Each row of a before or after table is a point. One or more steps were done to the points. Then noise was added and the rows were shuffled. The steps act on columns, c1 being the first. Name the steps. A step turns or swaps two columns, mirrors them in a line or flattens them onto one, adds a multiple of one to another, or multiplies or shifts one. Angles are multiples of 10 degrees, from the lower column toward the higher: turns from -170 to 170, lines from 10 to 170 but not 90. Use the fewest steps. Two steps may share a column if one is a turn and the other turns, adds or multiplies; they go together, in the order done. Otherwise the lowest column goes first.
In the rows, 128 means zero.

Before (9 x 2):
[[100 195]
 [ 92 105]
 [183 134]
 [ 69  77]
 [113 145]
 [167 145]
 [202 187]
 [136  91]
 [137 153]]
After, 9 rows:
[[141 196]
 [117  75]
 [125 100]
 [138 152]
 [129 140]
 [131 149]
 [137 190]
 [125  93]
 [138 140]]
Steps: flatten c1 and c2 onto the line at 80 degrees

Before, 14 rows:
[[125 106 112 108]
 [152 118 136  90]
 [213 169  92 173]
 [120 103 169 135]
 [156 197 138  85]
 [159  75 159  85]
 [147  55 125 119]
 [172  67 159 224]
 [193 135 219 101]
 [177  99 132  99]
 [136 101  99  81]
 [210 145  97 132]
 [176 147 101 132]
 [143 141 181  14]]
After:
[[ 84 176 139 157]
 [ 85  90 159 159]
 [173 158  92 212]
 [132 142 102 179]
 [ 80 110  98 137]
 [ 91 121 137 154]
 [224  86 161 173]
 [ 98 109 132 177]
 [134 109 169 120]
 [132 139  97 211]
 [102 133 219 194]
 [119  76 127 148]
 [ 14 138 182 143]
 [107 113 111 125]]
Steps: swap c1 and c4; multiply c2 by 0.7

Before, 9 rows:
[[113  77 137  82 123 112 147  71]
 [139 158 100 212 123 142  99 103]
 [ 57 100 198 111 140 123 163  87]
 [151 126 127 208 140 192  40 110]
 [ 78 117 161  97  74 164 145 100]
 [ 40 105 152 110 123  60  78  76]
 [ 49  48 148 163 100  69  97  67]
 [118 104 185 151  97  89  91  99]
 [137 131 123 187 132 180  93 187]]
After, 9 rows:
[[ 45 168 156  96  87 159 141 152]
 [ 93 172 186 150 112  87  92 138]
 [111 118 103 214 121 137  99 162]
 [117 138 123 215 144 189  39 147]
 [ 27 163 198 114 150 122 161 155]
 [ 14 165 154 108 140  62  78 159]
 [ 19 236 144 168 133  71  97 143]
 [109  97 123 186 125 180  93  78]
 [ 81 198 134  81 148 114 144 154]]
Steps: shift c1 by -30; turn c2 and c8 by 150 degrees; turn c2 and c5 by 20 degrees

Before, 9 rows:
[[168 133  37 165 112 112 169 109  92]
 [135 100 114  35 140 113 141 158 116]
 [ 28 201 199 159 188 147  40 177 176]
 [147  90 148  80 178 177 156  84 131]
 [131 132  78 170  69 149 117 129 136]
 [176 121 107 190  83  90 139 128 131]
 [ 88  87 148  50 135 115 199 125 107]
 [106  77 109 125 174 140 174 137 169]
 [114  71 154  93 176 168 189 169 105]]
After (9 x 9):
[[ 87  87  63  82 135 113 188 172  49]
 [130 133 193 127  67 147 121 121  74]
 [133  99  78  46 141 112 118 159  55]
 [146  90  82 100 182 180 176 110  74]
 [105  77 141 112 172 140 158 164 108]
 [ 30 202  94 196 187 147  30 110 113]
 [177 124 185 162  82  90 137 133  71]
 [172 134 220  98 113 110 171 140  31]
 [115  71  85 117 174 168 148 200  48]]
Steps: mirror c3 and c4 in the line at 70 degrees; turn c7 and c8 by 40 degrees; shift c9 by -60

Before (14 x 12):
[[ 89 107  61 178 212 173 155 160 120 197 122  96]
 [ 93  38  98 114 153 200 125 102 167 145  81  57]
 [166  78 148 214 226 116 122 216  96 128  96  73]
 [185 144 166 176 146 106 107 136 154  80 163 154]
 [151  61 110 181  94 115  94 164 114 168  65 150]
 [131 155 150 131 111 199 133 106 123 110  74 161]
 [151 141 181 178 130  89 158 170 148  66 141 130]
 [139 147  86 180 100 161 126 133 199  63  38 144]
 [ 90  84  75 209 108 142 162 199  83  69 152  71]
 [ 97  95  81 141 206  87 116 123 102 166  70  67]
 [160 154  59  89 179 178 133 101 131 120  76 162]
 [132 152  84 207 139 187  74 174 131  90  68  69]
 [212 156 174 127 119 117 170 137 159 142 129 122]
 [ 99 120  87  98 146 128 114 212 100 182  96 151]]
After:
[[100 120  90  99 153 103 152 213 139 181 100 149]
 [ 91  39  98 113  57 140 148 101  48 144  87 155]
 [ 96  97  78 140  68 116 159 121 175 167  80 207]
 [183 147 169 175 155 158 133 135 141  80 165 149]
 [128 155  86 209  66 112 199 173  69  90  91 135]
 [154 141 182 180 131 159  96 168 157  69 128 131]
 [138 146  87 178 144 185 156 134  72  61  41 101]
 [160 154  59  96 162 117 141 101  79 115  79 178]
 [ 89 107  60 179  99 105 105 161  85 198 111 213]
 [169  76 147 211  73 102 145 216 151 129 101 227]
 [ 91  85  76 206  72  80  86 200 133  68 142 111]
 [130 156 151 129 162  99 146 106  62 108  76 107]
 [211 154 169 127 123 160  88 137 128 140 114 120]
 [152  63 108 181 150 118 182 169 145 165  83  95]]
Steps: swap c5 and c12; turn c6 and c9 by -110 degrees; mirror c7 and c11 in the line at 100 degrees

Before:
[[ 88  94 167 158 186  75 187  84 143 133  91 183 109 114  59 101  90 164]
 [104 110 135 146 193  77 164 224  70 144  94 210 184  61 158  62 130 136]
 [165 211 153 147  78 181  86 104 130 115  98 141 145 184 158 131  90 109]
 [140 102 150 175  84 147 168 175 144 191  64  87 103 125 149 131 165 174]
 [160  94 143 122 162 134 127 104 170  74  81 102 118  85 171 139 167 167]
 [145 155 164 212  80  56 108 185 192 131  65 197 123 105 156 183 115 107]
 [115 142 106 169  76 178  79 203 153  97 120 120 113 184 114 129  68 184]
 [ 63 197  68 167 165  56 108 195 102 213  53  91 119 147 107 189 171 156]
 [171 100 110 189  68  91 124 223 179 151 151 122 127 110 103  63 158  55]
 [ 89  88 169 153 180 187 162 108 106 142  93  85 246 147  85 117 178  99]
 [169 137 186 155 120  77  64 165 153  88 161  85 123 134 156  93 186 160]]
After, 11 rows:
[[ 82  91 165 158 130 207  81  83 154 134 160  89 252 153 106 114 174  94]
 [ 63 203  72 171 184  96 107 182 206  99 140  93 121 145 149 179 214 157]
 [104 108 131 147 185 131 146 200 177 164 120 204 188  60  84  63 165 137]
 [141 103 149 174  95 108 141 158 168  67 136  91 105 121  82 135 206 172]
 [167  93 140 121 142 152 174  80  55 130 144  95 115  84 119 135 195 163]
 [118 149 105 178  81 129 124 180  86 131  71 116 117 191 181 124 115 187]
 [157 212 155 147  75 134 161  87 112 135  86 143 143 178 163 135 143 108]
 [143 154 166 213 135  44 157 165  89  78 102 194 119 106 138 183 180 106]
 [173  97 111 184 117  59 109 207 112  71 167 115 133 110 143  68 113  57]
 [ 85  91 169 157 185 129  46  65 120 111  79 179 109 117  78 103 149 162]
 [171 133 182 154 145  83 165 146  87 141 189  84 121 130 185  91 109 165]]
Steps: turn c5 and c6 by 40 degrees; multiply c5 by 0.7; turn c7 and c15 by -100 degrees; shift c8 by -20; turn c9 and c10 by -130 degrees; turn c11 and c17 by -70 degrees

Before, 8 rows:
[[113 200 123 125 117  79 211 150 121 149 197 154  78 103  47 163  65 142
  125 180 136  97 141  78]
 [ 74 155  72 131  68 158  87 184 133 129  75  26 162 172 167 152 172  95
  107 105 136 128 165 175]
 [ 66 125 115  88  76 160  90 127 132 145  45  73 199 161 178 100 166 105
  137 151 151 120  95 143]
 [107 126 121 169  82 169  58 117 105 124  73  70 206 100 169 135 194 139
  110 110 162 138 136 169]
 [101 111 148 111  65 141  70 142 117 111  92 104 164 155 148 136 190  72
  168 100 115 114 134 209]
 [109 160 136 175 121 146 176  64 152 128  76  69 140 189  92 167 171 194
  138 166 110 170  71 193]
 [166 128  53 134 146  50 199 141 127 141 166 155  89 132 111 170  75 155
  121 173 111  70 124 105]
 [ 95 112 118 143 153   7 234 153 101 194 232 130  87 126  77 154  71 192
  160 191 108 135 133 107]]
After (8 x 24):
[[103 114 145  68  62 137 126 139 106 127  92 101 166 153 147 133 187  69
  111  88  90 109 133 211]
 [111 201 124 205 114  76 158 156 117 135 201 152  78 103  44 164  65 140
  119 174 150  94 139  80]
 [108 123 124  82  80 168  67 120 159 135  72  70 208  99 169 136 195 138
  113 115 231 138 141 169]
 [ 69 124 111  79  75 159 158 128 112 134  48  74 195 164 175 105 166 104
  130 151 202 122  96 144]
 [ 73 156  73  94  67 155 110 182 152 136  77  27 161 175 163 148 176 100
  140 115 158 130 164 179]
 [167 134  52 199 145  52 148 139 122 142 165 156  85 133 107 164  76 153
  119 171  80  66 126 104]
 [ 91 115 106 235 154   6 144 152  86 126 235 127  85 126  76 152  72 191
   87 181  66 135 134 107]
 [108 159 135 193 122 143  98  61  96 123  78  71 140 190  98 165 170 192
  143 163  71 168  72 196]]
Steps: flatten c3 and c10 onto the line at 170 degrees; turn c4 and c7 by -70 degrees; turn c19 and c20 by -20 degrees; turn c9 and c19 by 110 degrees; multiply c21 by 3

Before:
[[116 182  80 172 113 149 158 116 107 134 188  97 128  93 169  79 182 175
  126  80 161  92  75 137 127 102 112  71 148 141 207 159  85 147  59 157
  107  67 131 143 146 103 124 174 194  99  79  98]
 [204  44 139  82 145 155 133 143 106  55 159 139  51 156  70  91  63 179
  175  79  77 101 153 138  84 176 101 107 119 100 105 106 142 233  34 156
  123 183 156  22 136 123 115  49 120  61 191  36]
 [127  61  93 185 195 135 118  89 144  89 186  86  54 167 146 174  92  74
  117 168 171 122 106 147  82 162  34 187 190 100 131 142  81 201  88 157
  168 166  89 137 162 165 214  51 181 158 151  39]
 [118 115 197 186 102 123 101 101  99 145  75  53 144  92 154  86 144  55
  158  81 103 151  67 176 148 139 119 165 131 166  80 194 101 237 152 106
   94 152 119 125  86  78 181 179  74  69 177 107]
 [114 135 202 108  80  94 129 213 179 141 187 153 174 154  90  76  93 136
   98 185 149  86 118 108 162 129  68 122  58 119 149 205 181 209 155  55
  129 158 137 149 104 109 109 173 101 107 141 120]
 [ 82 134 144 135 127 160  88 195  58 177  70 171 171 133 148  71 168 183
   94  88  70  95 102  45 189 101 137  89  79 180 160 181 181 146 129 100
  191 163 172  93  77  90 163  90  81 136 105 130]
 [ 79 105 177 166 188  79 124 181 129 125 187 144 176 169  82  72 184 173
  171 173  69 137 172 149 155 165  91  80 133  98  96  89  89 136  52 150
  188  84 195 119 135 189 183 164  98  90  84 157]
 [156 173  98  92 149 208 122 117  96  69  97 122  86 127 100 172 191  78
   85 159 155  75 144  87 187  72 138 174 189 162  94 114 106 228 146 135
  163 178 208 101  77 197  87  78 126  53 123 139]
 [144 101 205  58 123 159 191 172 176 121  62  88 119  71 105 156 173 182
  179 175 137 116 142 117 150 136  84 151 104 198  99 105 183 136 129  65
   64 176 123  85 158 148 154 114 156 132 114  99]
 [150  67 102 109 106 145 147 186 132 149 152 147 176 130 143 124  96  96
   55 168 174 140 102 141  98  90 153 133 102 118 134 143 142 116  85 133
  145 162 154  78 189 143  80 136 171  48  82 131]
 [204 116 141 153 189  87 209  96 101  64 183 142  60  83  83 100 112  96
   93 105 121 109 184 171  96 184 152 137 189  93 132  74 204 194 114  70
  110 180  98 152 187 114  76 124  85  96 145 112]]
After:
[[174 227 112  81 146 156 129 140 103  54 163 133  71 151  50  96  65 177
  177  81  63 108 148 139  83 176  96  99 117  98 138 109 139 234  30 154
  127 183 152  23 133 121 113  47 120  65 187 217]
 [133  77 100  95 147 201 120 119  98  72  99 125 101 129  82 177 194  78
   81 162  97  75 152  87 190  67 139 174 187 165 120 110 109 224 151 128
  166 179 206  98  76 196  87  73 128  56 125 110]
 [ 67 177  62 190 196 143 119  96 145  84 176  90 149 165  54 181  83  73
  115 162 105 122 105 149  77 163  36 187 181 107 168 137  75 195  80 161
  165 173 100 132 162 161 213  49 181 151 149 201]
 [145 151 180 189 102 120  95  98  97 143  78  55 151  85 140  85 153  50
  158  72 148 146  70 173 152 138 116 166 135 166 108 186 101 229 152 105
   95 150 117 132  86  79 184 178  75  68 171 173]
 [167 144 146 134 135 164  84 192  52 176  65 168 153 133 172  72 173 189
   89  87 196  92 101  40 183  96 135  89  76 180 192 175 179 137 126  96
  190 160 174  99  77  90 161  91  81 138 100 133]
 [107 108 194 108  81  94 131 210 174 142 185 154  90 157 179  71 100 138
   89 178 135  83 119 109 163 132  68 124  61 123 183 205 181 209 156  54
  130 152 138 152 100 108 106 171 102 109 140 162]
 [110  67  67 168 110 146 152 113 102 135 187  95 176  95 131  75 181 171
  123  78 136  96  71 135 128 107 112  78 155 143 236 166  85 146  66 162
  110  66 127 139 145 101 126 172 189  97  85 141]
 [121 149 190  59 121 165 190 168 169 124  61  88 108  66 121 155 180 181
  185 171 106 116 137 120 151 141  83 149 106 201 126 111 182 135 131  62
   68 178 123  85 161 149 160 109 161 129 112 177]
 [154 175 186 169 186  81 128 177 134 125 188 143  79 170 176  70 184 171
  180 171 188 138 172 144 156 165  89  85 136  99 130  88  83 129  55 154
  184  87 201 120 134 183 182 164  99  91  81 120]
 [154 138 135 154 189  81 219  92  94  55 185 143  82  82  56  97 117  99
   98 107  59 111 181 170  97 186 156 137 190  93 164  74 206 193 118  66
  109 186  97 150 186 112  74 120  84  87 148 145]
 [ 81 170 105 106 100 149 147 181 142 155 154 143 147 134 181 124  99  93
   57 169  86 146 100 140 103  86 151 134 100 124 168 142 148 117  85 132
  152 163 157  81 194 148  86 130 169  48  78 115]]
Steps: turn c2 and c21 by 160 degrees; turn c1 and c21 by -70 degrees; mirror c3 and c48 in the line at 10 degrees; swap c13 and c15; shift c31 by 30
